Each row of a before or after table is a point. One or more steps were done to the points. Then noise was added and the rows were shuffled. The steps act on columns, c1 being the first. What was done? A step turns or swaps two columns, mirrors them in a line or flattens them onto one, adds a multiple of one to another, or multiplies or shifts one. Angles are multiples of 10 degrees, from the lower column toward the higher: turns from -170 to 170, lines from 10 to 170 but not 90. Use the fewest steps. Two steps may share a column if one is a turn and the other turns, adds or multiplies; they go together, in the order done. Otherwise the lowest column goes first.

Before, 14 rows:
[[-38  24]
 [ -7  -8]
 [-16 -21]
 [-13 -15]
 [ -2  16]
 [  5 -27]
 [-23  -6]
 [ 11 -20]
 [  8   5]
 [-16  -2]
 [-31  27]
 [-25   9]
 [ -5  17]
 [ 11  14]]
After, 14 rows:
[[ 27 -20]
 [-40 -21]
 [-57  -6]
 [ -6  15]
 [ 21   5]
 [-32 -15]
 [-18  -8]
 [-63   9]
 [-78  27]
 [-40  -2]
 [-94  25]
 [ 28  14]
 [-13  17]
 [ 12 -27]]
Steps: multiply c1 by 2.5

Before (13 x 6):
[[ -1   1 -18  72 -23  10]
 [ 20  20   5  -2  -2  55]
 [-12  37 -17  69  62  41]
 [  3  43 -62  28 -13  -2]
 [ 42  36  15 -18  13  36]
 [ 15 -17 -19 -24 -28  19]
 [-10 -40   0   2   6   6]
 [ 33 -38 -66   7  16 -11]
 [  9  12  11  49  41  18]
 [ 48  50  -7 -17 -33 -14]
 [-13   3 -80   5   6 -18]
 [ 58 -11   7  20  21 -10]
 [ 27 -30 -13  -7 -10 -40]]
After:
[[  1   2 -18  71 -25   6]
 [ 27 -30 -15  -6  -8 -27]
 [-12   3 -77   5   5 -14]
 [-11  38 -17  70  59  29]
 [  3  43 -61  28 -12  -1]
 [ -9 -40   2   2   8   4]
 [ 33 -38 -66   6  15  -9]
 [ 57 -12   7  20  20  -6]
 [ 46  48  -7 -18 -32 -10]
 [ 14 -17 -19 -25 -27  14]
 [  8  12  10  49  44  12]
 [ 40  37  17 -19  14  24]
 [ 19  20   5  -3  -3  36]]
Steps: multiply c6 by 0.7

Before:
[[-12  38 -27  -2  38  81 -24 -40  16]
 [-16  -2  19 -24  -7   6  25  86 -15]
 [-11 -21  44 -15  13   3 -20 -33  36]
 [  4  -3  50  -3  12 -10  22 -20  10]
 [  7  20  22 -39   5   5  -3 -43  27]
 [-11 -12  48 -34  36  53   1 -15   3]
 [-20 -16  43 -30  27 -13  -3 -30 -11]
 [ 28 -12 -26  -2 -95  11   7 -17   0]
 [ 56 -14   0 -25  32  -8 -10 -38   7]]
After (9 x 9):
[[-13 -14 -14 -58  35  -8 -53 -14   6]
 [ 56 -16  21 -20  33  -8   9 -39   9]
 [  7  21   8 -43   6  -3  -6 -43  26]
 [-19 -16 -15 -49  27  -2  13 -28  -8]
 [ 27 -14  22  15 -94   7 -10 -17  -1]
 [-14  39  24  15  41 -39 -77 -39  16]
 [  3  -2 -35 -33  12  24   6 -22  12]
 [-16  -2   3 -29  -5  21 -11  85 -17]
 [-10 -22 -21 -39  13 -18  -1 -32  35]]
Steps: mirror c3 and c4 in the line at 110 degrees; turn c6 and c7 by -100 degrees

Before, 13 rows:
[[-17   7  34  12   6 -13 -18 -37 -24 -14  35  10   6  12]
 [ 19 -18 -14  12   5  -3 -16  -5   2  33 -11 -35 -38 -21]
 [ -1 -37  23 -12 -46  -2  21 -38  23 -26 -17   5   2 -17]
 [  0 -26   6 -24 -16  19 -28  -8  10 -15  18 -32   2   6]
 [ 28  16  30 -33 -19  -3  -9  11 -28 -23  36  -9  -4  -6]
 [ 15 -28 -12 -40 -27 -34  18 -14 -32  27  30  21  -5  11]
 [-29 -38  18 -32  -8 -28   6  -1 -17  13   7 -30 -42   8]
 [  4 -21   6  25 -36  17  10   1  28   9 -11  -8 -16 -18]
 [ 15 -28  15 -14 -27  -2  17  -7   5  -5 -25   9 -33  45]
 [ 28 -29 -21   5 -24 -13   2 -17 -12 -25  15 -24 -22  43]
 [ 25 -34   2 -41 -32 -19  36  -6  27  20  12 -18   9 -12]
 [ 30  20   0 -37 -37 -37   6   6  10 -23  29  16  -6 -10]
 [-31  19 -20 -15 -19  -3  32 -29 -26  24 -12 -27 -16   0]]
After, 13 rows:
[[ 28 -74 -20   4   2 -28   4 -19  -9 -11  15 -24 -33  41]
 [  1 -62   5 -27 -10   3 -30  -9  14 -20  15 -32 -10   5]
 [ 25 -89   1 -55 -28   1  37  -7  28  28  13 -17 -19  -8]
 [ 18 -44 -16  29  35  16 -15  -4   5  29 -12 -32 -16 -22]
 [ -1 -93  24 -29 -32 -16  21 -38  24 -18 -18   5 -36 -19]
 [-20  16  34  13  -4 -19 -18 -36 -23  -3  31  15   6  15]
 [ 16 -69 -11 -46 -14  -9  19 -12 -34  43  30  20 -23  11]
 [ 32  50   1 -48 -18 -41   5   6   8   7  30  17 -34 -10]
 [ 32  39  30 -35 -10 -16 -10  12 -26 -17  36  -9 -15  -7]
 [ 12 -71  17 -10  10  -4  18 -10   4  -5 -28  12 -40  46]
 [-34  47 -18 -17   0  13  34 -28 -26  20 -13 -24 -24   0]
 [-30 -93  16 -15  27 -12   9  -2 -16  29   9 -28 -33   7]
 [  3 -54   6  17 -10  20  10   2  27  -3  -9  -6 -40 -18]]
Steps: multiply c2 by 2.5; turn c5 and c13 by 50 degrees; add 0.5 times c5 to c4; turn c6 and c10 by -40 degrees
